Every row gives one point. The points of each table are mixes of a few directions, plus a little noise. Count the directions of each table, and those that both share. Where both have some left over, give the other angles between the two spaces (their principal angles), to ten degrees, smallest first.

First (7 x 3):
[[-36 -41  43]
 [  4   6  -6]
 [ 23  23 -23]
 [ 41  34 -27]
 [ 15  16 -16]
 [-11 -23  29]
 [-35 -14   2]]
Second:
[[ -3   9   5]
 [ -2   4   3]
 [ 17 -41 -25]
 [ 13 -31 -20]
 [-24  60  37]]
Directions: first 2, second 1, shared 0; angles 90

First:
[[ 36 -11  12  18 -12 -31]
 [-14  20   5 -20  21  21]
 [  5 -11 -38  -7 -10  -4]
 [  9  -2  -1  14 -35 -13]
 [  2   6   4  -9  15   4]
 [ -4 -28 -12   6  29  -4]
 [-60  24  14  -7 -11  42]
 [ 26   1  15   5   3 -17]]
Second (6 x 6):
[[ -1  15   9 -20   1  11]
 [-41  -6   9  23  -2  15]
 [  5 -26 -15  32  -1 -19]
 [ 19 -29  -3 -20  35  -8]
 [ 18  -3  -3 -15   9  -5]
 [  0  48   3   0 -43   7]]
Directions: first 4, second 3, shared 2; angles 30

First, 10 rows:
[[  4 -23 -29  -2  31 -18  11   0]
 [ -8  17  -5  14 -39   2   2 -25]
 [  9 -11  10 -25 -45 -12  -4 -34]
 [ -9  11 -37 -24  44 -35  11   0]
 [ -3   4  21   9 -31  16  -7  -7]
 [-17  18   8  23 -11  17  -2   0]
 [-23 -49   2   0  27  -3   2 -11]
 [ 24   6  -6   8  35   7   2  42]
 [-20  33  33   7 -14  24 -12  10]
 [ 44  -5   2  -9   2   1  -2  25]]
Second (10 x 8):
[[ 11 -12  15  18  -6 -16  29  58]
 [-29  31  -9 -30 -37  19 -22 -25]
 [ 15 -16   6  17  15 -11  15  22]
 [-13  12  13  -3 -45  -4  20  60]
 [  1  -1  -1   0   4   0  -2  -6]
 [  9  -9  -6   5  26   0  -8 -27]
 [ 24 -25   5  24  34 -14  15  13]
 [ -4   5 -10 -10  10   9 -19 -42]
 [  7  -7  -2   5  15  -2  -2 -11]
 [-20  22 -12 -25 -16  18 -26 -42]]
Directions: first 5, second 2, shared 0; angles 30, 60

First:
[[-29   5   9  -2 -10  10  -7 -13   7 -10  -4]
 [ 18   1  -4   8   7 -28  -2  -1 -18   9   5]
 [ -4   7   4   9   0 -28 -10 -12 -15   1   3]
 [ -2  -7  -3 -11  -2  35   9  10  20  -5  -5]
 [-11   7   7   9  -3 -27 -12 -16 -14   0   2]
 [ 42 -20 -19 -16  13  45  28  38  21   6  -1]
 [  9   0  -2   4   3 -12  -1   0  -8   5   3]
 [ 24   2  -5  10  10 -37  -2   0 -23  11   7]
 [-32  10  13   5 -11 -13 -15 -22  -5  -8  -1]
 [-21   0   5  -7  -8  23  -1  -2  15  -9  -5]
 [  7  -8  -6 -11   1  33  12  15  19  -2  -4]]
Second:
[[  9   6   6  -9 -11  -8  18   4  -7  -4   3]
 [-16 -16   3  -6  14  13  -5  -4 -10  42  14]
 [ 15  26  -3  -5  12   9 -42 -11  -5  -3 -17]
 [ -2  17  -7   9  -2  -6  -8   6  25 -28   4]
 [ 10  -7  -3   3   5   7 -17 -11 -15  -2 -23]
 [ -6  -2 -10  12  -5   1  -5  -3  -8  -9  20]
 [  3 -32  23 -19 -10 -11  60  13   2  20 -28]
 [  0   7   0   2  -1  -4   0   4  15 -13  -6]
 [-15   1  -9  11  -3  -1  -1   2   3  -5  33]]
Directions: first 2, second 5, shared 0; angles 60, 70

First:
[[  2  -7  -9  -1   2  -1  -7   4   2  -3   6   6  -1  -6]
 [  0   2 -10  -6  -8  -3 -59 -52  12  23   5   3  50   9]
 [ -4  14  19   5  -1   4  36  12  -9  -3 -14 -13 -17   9]
 [  4 -13 -14  -2   4  -2 -10   9   2  -6   9  10  -5 -11]
 [  4 -16 -17  -1   7  -2  -5  19   1 -11  12  14 -12 -16]
 [ -6  27  33   5  -5   6  41  -2  -9   4 -24 -24  -9  21]
 [  3 -13 -13  -2   3  -2 -12   7   3  -4  10  11  -2  -9]
 [ -2   5   9   2   0   1  16   5  -3  -2  -6  -6  -7   4]]
Second, 8 rows:
[[ -5  -9 -10   2   1  -1 -13  -4   3  -2  10   8   3  -8]
 [-13  -4  -4  16  -3   6   7   3  -2 -12   8  -1 -13  -6]
 [ 52  45  19 -60  17 -21  32  13 -10  19 -17  -1  -4  24]
 [ 12 -11  -3  24 -11  15 -15   5   6   0 -18 -16   5  12]
 [-12 -30  -7  10  -1   3 -14  12   6  -3   1   6   3 -15]
 [-11  11  23   0  -1   1  27   2  -5   3 -13 -11  -5   6]
 [  1   4 -20   5   0   0 -12 -10   0  -9  22   8  -6  -3]
 [-25  -5   3   3  -2  -2 -12 -22   3   5   7   4  16  -9]]
Directions: first 2, second 5, shared 2
